Each row of a before or after table is a point. One or more steps were done to the points. Then noise was added and the rows were shuffled. The steps act on how far a point lies along the listed directions, d1 being the first. What was done? A step turns or swaps two directions, mirrors them in a line or flattens them onto one, adds a multiple of one to another, or multiplies one. Angles are multiples of 10 degrees, from the lower direction toward the higher: turns from -170 to 170, lines from 10 to 170 but not 90. Use the fewest steps. Two steps may share a direction if one is a turn and the other turns, adds or multiplies; they go together, in the order done. Otherwise the lowest direction goes first.
In the rows, 128 means zero.

Directions:
(1): [118  86 147]
(2): [121 110  85]
(3): [174 116 125]
Before (12 x 3):
[[155 138  88]
 [108 171 105]
 [105 138 105]
 [ 88  86 105]
 [ 95 134 104]
 [170 151  78]
 [117 198 156]
 [131 123 115]
 [ 96 111 125]
 [129 135 125]
 [138  78 114]
 [106 157 182]]
After (12 x 3):
[[126 120 123]
 [117  91 109]
 [130 140 173]
 [124 107 144]
 [122 119  56]
 [131 135 152]
 [113  71 124]
 [127 118 136]
 [122 103 137]
 [119  88 133]
 [131 131 184]
 [133 163  82]]
Steps: turn d1 and d2 by -120 degrees; multiply d3 by 0

Directions:
(1): [ 77 132 118  93 104 123]
(2): [122 129 126 171  86 100]
(3): [136  88 141 108 137  81]
(4): [131  89  76 134 124 144]
Before (13 x 6):
[[132  93  90 152 103 123]
 [127  76  84 136 139  94]
 [124 136 168 120 160 140]
 [ 92 127  99  93 137 153]
 [146 112  81 178  95 135]
 [152 143 135 146 173 175]
 [112  99 126 170  91 120]
 [110 147 135 126  94  90]
 [171  99 148 147 125  84]
 [ 97 170 128 127 109 135]
 [138 124 107 191  93 143]
 [154  86 111 111 157 123]
 [125  67 101 107  67 103]]
After (13 x 6):
[[135 140 113 124 147 150]
 [131 176 176 127 143 156]
 [132 119 144  92 137 114]
 [124 137 105 181 117 160]
 [125 161 178 123 124 109]
 [136 127 193  85  99  85]
 [118 140 185 112 148 138]
 [135 127 127  85 155 125]
 [107 142 160 126 131  65]
 [117  92 101 145 131 148]
 [119 127 122 156 108 109]
 [135 189 179 128 130 130]
 [120 120 133 142 101  86]]
Steps: flatten d1 and d3 onto the line at 70 degrees; turn d2 and d4 by -140 degrees

Directions:
(1): [118  82 104 133  77 149 127 138]
(2): [110 151 132 133 121 138  67 162]
(3): [ 58 123 125 108 134 110 135 115]
Before (14 x 8):
[[155 116 116 144 101 134 144 136]
 [203 136 138 144 141 116 185 117]
 [142 154 148 144 164 112  93 136]
 [101 187 153 133 153 117  59 143]
 [130  68 115 119  85 117 192 113]
 [155 186 149 121 157 134 108 119]
 [146 160 153 119 153 132 140 130]
 [201 124 119 158 151 127 159 106]
 [173 134 137 128 162  99 195  96]
 [149 157 146 142 134 125 111 140]
 [112 157 153 136 160 103  89 152]
 [128 143 135 135 140 114 135 116]
 [207 111 131 142 138 135 136 131]
 [171 146 140 148 123 156 128 144]]
After (14 x 8):
[[205 104 128 144 133 139 136 131]
 [139 109 109 127  73 167 105 137]
 [135 107 124 123  93 153 139 141]
 [121 116 118 136 108 126 134 122]
 [161 148 136 138 143 120 144 127]
 [159  77 109 137  97 123 195 109]
 [130  96 119 153  97 136  91 148]
 [197 100 119 148  99 134 184 121]
 [103 103 123 143 100 125  87 165]
 [168 143 138 148 115 159 129 143]
 [144 142 154 113 168  86 196  98]
 [ 87 119 117 139  78 147  58 160]
 [147 126 128 146  98 138 108 148]
 [195 100 108 161 122 138 160 109]]
Steps: multiply d1 by -1

Directions:
(1): [100 129 116 149 154 141 102 108 187]
(2): [159 121 143 125 136 170  73 149 117]
(3): [169 149 151 123  90 102 119 122 170]
(4): [161 108  67 110 121 147 146 136 147]
(5): [132 122 170 105 146 166 173 132 151]
(6): [106 181 115 121 121 137 131 182 137]
Before (8 x 9):
[[120 132 118 140 138 149  97 127 147]
 [122 136 193 118 146 125 129 116 109]
 [132 172 117 140 119 108 109 144 159]
 [155 170 154  99  82  92 160 158 143]
 [105 141 193 112 131 155 151 161 115]
 [161 147 141 119  84 101  97 154 103]
 [161  89 107 146 132 128 134  86 109]
 [ 92 164  80 129 123  95 147 121 142]]
After (8 x 9):
[[143 165 117 143 122 114  84 145 154]
 [113 135 201 115 155 131 142 108 126]
 [142 104  92 148 119 104 159  85 105]
 [ 98 182  74 130 121 108 114 152 131]
 [166 137 134 130  81  91  81 139  97]
 [164 168 165  96  85 116 141 169 145]
 [115 127 214 106 145 181 152 151 130]
 [126 119 119 142 136 144  96 116 145]]
Steps: add -0.3 times d4 to d1; turn d2 and d6 by -40 degrees; multiply d5 by 1.6

Directions:
(1): [177  90 146 118 171 132 150  94 100 137 138 138]
(2): [133 124  89 133 161 112 176 187 128 123 117 140]
(3): [103  71 122 165 110 140 129 125 148 132 145 177]
(4): [136 139  85 143 120 182 134 102 105  91  95 134]
Before (8 x 12):
[[112 169  91 132 128 140 155 191 131  98 106 115]
 [167 118 119  98 199 102 155 169 113 149 143 109]
 [160  96 128 124 161 143 143 104 108 136 136 137]
 [134 128 107 136 114 148 127 116 128 111 121 138]
 [159 135 126 133 123 186 128  79  81 105 107 115]
 [140 151 115 117 150 108 147 155 141 128 134 108]
 [112 136 144 139  91 132  98 120 125 123 116 104]
 [100 151 166 129  83 113  85 133 153 141 155 105]]
After (8 x 12):
[[112 132 121 134 100 124 117 137 149 125 134 136]
 [123 123 179 128 100 115  89 104 126 141 136 100]
 [ 96 186 132 133  67 160  86 120 123 110 110  90]
 [176 149  59 107 204 145 178 175  89 108  99 105]
 [153 111 204 115 120 117  91  76 123 155 172 110]
 [124 157 120 112 163  83 177 231 140 130 132 110]
 [161 155 106 109 172 110 164 157 126 124 126 103]
 [124 131  88 143 121 172 130 118 119 107 109 136]]
Steps: turn d1 and d4 by 90 degrees; multiply d2 by 1.6; multiply d3 by 1.6

Directions:
(1): [119 120 107 163 116 149 140 126  89 177 123 135 190 138]
(2): [170 118 146 127  71 184 120 105 117 101 120 145 120 133]
(3): [131 147 120  96 150 161 108  85 160 183  99 123 115 138]
Before (10 x 14):
[[107 121 125 142 145  66 142 150 143  96 157 130 139 115]
 [123 126 140 130 131  89 136 161 121 104 135 120 122 128]
 [108 126 111 105 200  77 132 156 170 131 136 112  86 133]
 [125 118 149 148 113  97 130 152 122  67 148 111 134 128]
 [132 123 139 155 105 106 123 127 152 119 132 129 111 109]
 [103 150 115 122 176 101 139 144 140 109 128 114 129 113]
 [180 143 134  99  66 185 111 103 133  91 139 160  84 123]
 [104 153 117 136 179  76 132 142 145 141 158 118 152 129]
 [124 146 128 154 148 101 120 126 112 135 132 119 147 123]
 [180 166 160  38 111 177  72  56 220 137  87 121  24 142]]
After (10 x 14):
[[145 163 127 105 148 157 107  82 165 167 124 127 132 143]
 [156 125 119  95 144 174 113  98 166 158 103 130  90 150]
 [189 108 172 142  18 140 126 149 106  25 149 147  99 128]
 [116 140 129 110 155 109 124 130 142 156 114 114 122 137]
 [ 96 139 126 127 171  87 122 133 151 139 129  97 137 134]
 [137 153 132 135 145 127 109 101 129 146 118 119 133 129]
 [127 128 116 147 101  87 146 181  95  68 182 150 125 108]
 [119 129 130 154 121 101 122 125 156 141 128 124 118 111]
 [130 156 118 105 154 161 123 101 149 136 102 122 124 124]
 [112 142 113 110 165 113 120  96 175 167 122 127 132 129]]
Steps: multiply d1 by 0.4; turn d2 and d3 by -100 degrees

Directions:
(1): [103 117 153 173 120 123 140 137  74 147 118 140 139 153 117  61 101 124]
(2): [131 133 169 103 122 102  77 154 145 122 154  92 123  85 108  79 135 116]
(3): [ 97 130 111 138 143 176 111 115 135 134 158  81 121 134 124 142  66  86]
(4): [133  76 144 121 117 119  77  72 128  84 110 139 101 161 139 124 117 129]
(5): [169 153 128 124  77 136 121 116  96 109 139 132 149 105  92 147  78 168]
(6): [ 85 168 117 134  99 135 110 101  79 106 117 106 134 100 171 132 167 120]
Before (12 x 18):
[[119 131 124 133 140 132 114 130 133 146 140  98 125 118 131 116 143 105]
 [105 120 118 129 138 138  99 125 138 123 129 110 122 132 140 123 116 106]
 [157  93 141 135 166 133 141 171 186 171 149 134 125 152  78 109  75 118]
 [108 144 140 144 128 133 132 145 104 139 130 104 130 117 112 102 127 108]
 [126 113 125 137 147 135 136 122 130 131 116 150 124 144 138 131 139 131]
 [114 134 143 130 118 116 131 136 109 131 125 132 126 124 129  95 138 126]
 [101 140 147 127 136 111 132 136 112 149 127 136 119 118 128  92 148 112]
 [121 147 125 127 124 123 135 153 111 138 127 125 121 111 134 134 140 126]
 [ 95 131 124 149 132 135 159 137  97 153 107 149 139 149 146 118 141 127]
 [133 111 153 146 146 111 150 168 139 154 135 146 123 143 108  69 115 128]
 [139 109 125 138 145 138 121 120 135 117 141 134 117 143 116 127 113 125]
 [115 144 129 125 135 113 131 152 136 140 128 125 128 119 134 116 151 121]]
After (12 x 18):
[[ 95 112 149 170 116 130 124 110  66 123 104 127 123 157 124  80 113 112]
 [ 90 132 139 160 119 135 144 128  80 142 121 131 131 145 131  82 109 115]
 [ 91  87 149 173 141 140 146 132  91 160 112 151 131 188 120  74  81 113]
 [ 75 124 144 157 132 130 130 110  79 147 118 136 116 150 135  80 114  99]
 [125 116 123 125 127 108 113 123 129 114 103 148 125 136 150 123 158 136]
 [ 81 111 178 177 125 119 110 148  78 144 136 116 122 145 117   6  90 100]
 [115 123 119 132 128 140 121 124 114 125 126 122 108 136 137 146 111 115]
 [123 111 123 133 129 124 104  97 121 122 117 120 116 139 148 125 157 118]
 [131  98 188 120 122  94  57 144 145 124 141 108 113 113 102  48 121 113]
 [100 125 121 131 135 134 110 117 131 123 126 116 115 140 145 129 124 107]
 [147 124 138 130 136 114 123 140 130 119 138 139 124 121 114 108 146 138]
 [130 114 134 134 154 132 133 140 141 141 128 140 125 136 123 117 128 125]]
Steps: multiply d1 by 2.5; turn d2 and d6 by 70 degrees; turn d3 and d4 by 130 degrees; add -0.5 times d5 to d4

Directions:
(1): [169 124 124 100 152 115  87  86 180 126 160 134 166 143 145 156 109  80
 122 129 116 121 130 171]
(2): [131 127 101  90 140 154 124 121 120  94 105 158  57 116  95  97 111 119
 135 137 105 143 127 188]
(3): [123 154 121 194 109 111 162  89 189 102 130 128 112 105 135 137 132 150
 145 125 107 144  79 144]
(4): [155 111 118 142  85 157 124 161 160 175 150 140 120 113  81 141 144 133
 148  75  95  98 155 138]
(5): [112  67 120 137 101 144  99  93 149 107  96  78 145 125  90 110 140 128
  77 149 101 132 134 109]
Before (13 x 24):
[[131 122 138 114 175 117  90 124 120 121 137 112 168 131 135 119 114 109
  100 141 126 131 134 119]
 [115 136 126 194 101 100 159 144 133 141 128 104 170 132 142 160 144 169
  127 108 136  99 131  91]
 [ 86 152 122 173 113 115 168 112 102 118 108 125 119 125 175 121 141 167
  134 161 156 132 100  96]
 [ 84 117 140 150 103 144 125 109 111 114  88 101 125 123 121 114 138 143
   84 118 115 171 114  99]
 [136  81 107 125 127 146 112  92 162  94  93 132 115 122  83  96 134 133
  106 120 100 133 134 168]
 [145 162 128 124 142 105 141 158 142 157 165 156 128 129 159 165 130 119
  185 110 156 114 129 132]
 [123 177 127  93 170 110 164 140  98 100 126 172  86 137 157 132 113 122
  141 149 153 159 112 184]
 [137  91 147 110 120 125  91 135  95 124 100  93 167 157 143 103 154 131
   80 133 149 123 152  63]
 [158  81 115 150  87 122  91  87 196 139 135 109 117  97  90 146 139 124
  116  83  72 124 146 161]
 [119 109 149 120 116 145 135 163  88 147 118 131 117 110 122 117 138 134
  122 148 129 126 137  77]
 [186 167 108 102 147 149 133 135 163 132 163 183  97 111  99 148 125 121
  168  83  96 111 124 191]
 [122  97 132 114 154  94  93  73 152  97 145 109 181 157 151 137 124  87
   83 166 130 139 128 158]
 [126 163 142 194 111 104 181 159 113 144 146 140 136 112 159 162 127 178
  160  95 154 112 107  68]]
After (13 x 24):
[[112 120 118 190 100 105 126  68 170 121 128  92 173 133 172 146 149 139
  111 156 130 120 101 101]
 [103 177 152 148 144 108 138 110 112 128 126 127 151 138 185 150 123 129
  113 113 148 172  97 104]
 [144 124 101 144  95 175 151 154 142 130 121 152  71  87  49 114 153 171
  148  82  79 116 124 143]
 [ 92  79 119 149  89 145 142 128 126 106  84  86 118 121  76 109 158 154
   74 147 112 144 135 114]
 [155 144 116 164 126  86 128  97 189 123 156 125 183 140 155 177 118 122
  132 113 118 102 121 154]
 [139 109 156 103 140 126 115 162  96 165 144 131 161 130 155 142 131 106
  118 145 145 111 147  75]
 [150 183 121 145 133  98 159 130 135 133 149 182  53  95 148 144 118 146
  187  80 119 140 114 185]
 [110 122 113  87 170 111 119  98 104  72 122 151  96 143 139 103 115 101
  106 172 135 155 123 194]
 [129 124 128  86 188 134  90 131 100 106 127 131 139 128 115 101 109 104
   99 143 126 140 142 143]
 [115 164 128 147 156 116 177 147 101 109 111 171  90 123 139 102 132 169
  156 119 156 145 111 140]
 [167 106 123 191  96 112 119  86 213 129 157 108 188 117 131 180 122 135
  118 100  98 101 111 110]
 [138  82 104 127  94 145  96 126 183 138 133 111 122 110  84 141 143 113
  135 114  99 108 148 142]
 [165 125 149  53 172 110  79 139  75 130 128 130 170 177 181 117 127  95
  105 136 169 119 162 102]]
Steps: turn d1 and d2 by 80 degrees; multiply d3 by 1.6; mirror d4 and d5 in the line at 160 degrees
